Each row is a point. Each copy is the shape, with its points in the same order, turned, moved and blurred by noise. Is it also mirrored, or only turned?

Shape:
[[ 2.1  2.6 -2.9]
 [-1.9 -0.2 -2.9]
 [ 0.1 -4.0 -1.1]
 [-1.9 -3.2  1.2]
 [ 0.7  6.3  1.4]
 [ 0.6 -3.1 -4.3]
 [ 0.0 -3.5  1.7]]
Copy 1:
[[-1.3 -0.3 -4.8]
 [ 1.2 -2.8 -1.4]
 [-1.5 -1.7  2.2]
 [ 0.9  0.1  2.6]
 [ 2.0  4.2 -6.0]
 [-2.4 -4.1 -0.3]
 [-0.6  0.8  3.1]]
Copy 1 is: mirrored
Copy 2 (7 x 3):
[[ 3.2 -2.6 -3.5]
 [ 3.6  1.9 -1.0]
 [ 2.4 -1.2  2.9]
 [ 0.2  1.1  2.5]
 [-2.8 -0.9 -6.8]
 [ 4.9 -1.2  1.3]
 [-0.3 -0.8  3.6]]
Copy 2 is: mirrored

Shape, 10 rows:
[[-0.3 -0.3 -1.5  3.3]
 [-0.6  5.9  1.5  0.2]
 [-2.5 -1.5 -3.9  5.5]
 [-0.7  0.0 -1.4 -2.4]
 [ 1.7 -4.1 -0.5  2.2]
 [-1.4  2.2  0.8  3.1]
 [ 3.8  0.5  1.5 -5.2]
 [ 1.5  2.8  2.2 -0.9]
 [-4.5 -2.1  0.1 -5.1]
 [ 1.1 -2.6  0.0  1.1]]
Copy 1 (10 x 4):
[[-2.6 -3.2 -0.8  0.1]
 [-2.9  3.7 -1.0 -3.1]
 [-4.2 -4.5 -1.7  3.5]
 [ 2.3 -0.2 -1.1 -0.4]
 [ 0.4 -5.8  1.3 -1.0]
 [-3.8 -0.2  0.2 -0.4]
 [ 4.8  0.5 -0.9 -5.6]
 [-0.5  0.9  0.2 -4.1]
 [ 5.3  1.6  1.3  2.5]
 [ 0.4 -3.7  0.8 -1.1]]
Copy 1 is: mirrored
Copy 2, 10 rows:
[[-0.9  0.4  2.9  1.0]
 [ 5.1  2.4  0.2  3.3]
 [-4.2 -1.0  5.7  2.4]
 [-1.2 -0.5 -2.3  1.7]
 [-4.1  0.4  1.5 -2.8]
 [ 0.3  2.0  2.9  1.3]
 [ 1.9  0.7 -5.6 -2.1]
 [ 2.5  2.3 -1.1  0.1]
 [-4.3  2.7 -5.6  3.9]
 [-2.8  0.6  0.4 -2.0]]
Copy 2 is: only turned
Copy 3:
[[ 2.1 -3.4  0.5  1.9]
 [ 0.3  2.1 -0.5  7.3]
 [ 5.1 -5.9 -0.7  1.6]
 [ 1.9  2.3  0.5  0.2]
 [ 0.0 -3.8  1.8 -1.7]
 [ 0.9 -2.1 -1.3  4.6]
 [-2.6  4.9  3.5  0.2]
 [-1.7  1.9  1.2  3.9]
 [ 1.6  4.2 -3.3 -2.6]
 [-0.1 -2.2  1.0 -0.8]]
Copy 3 is: only turned
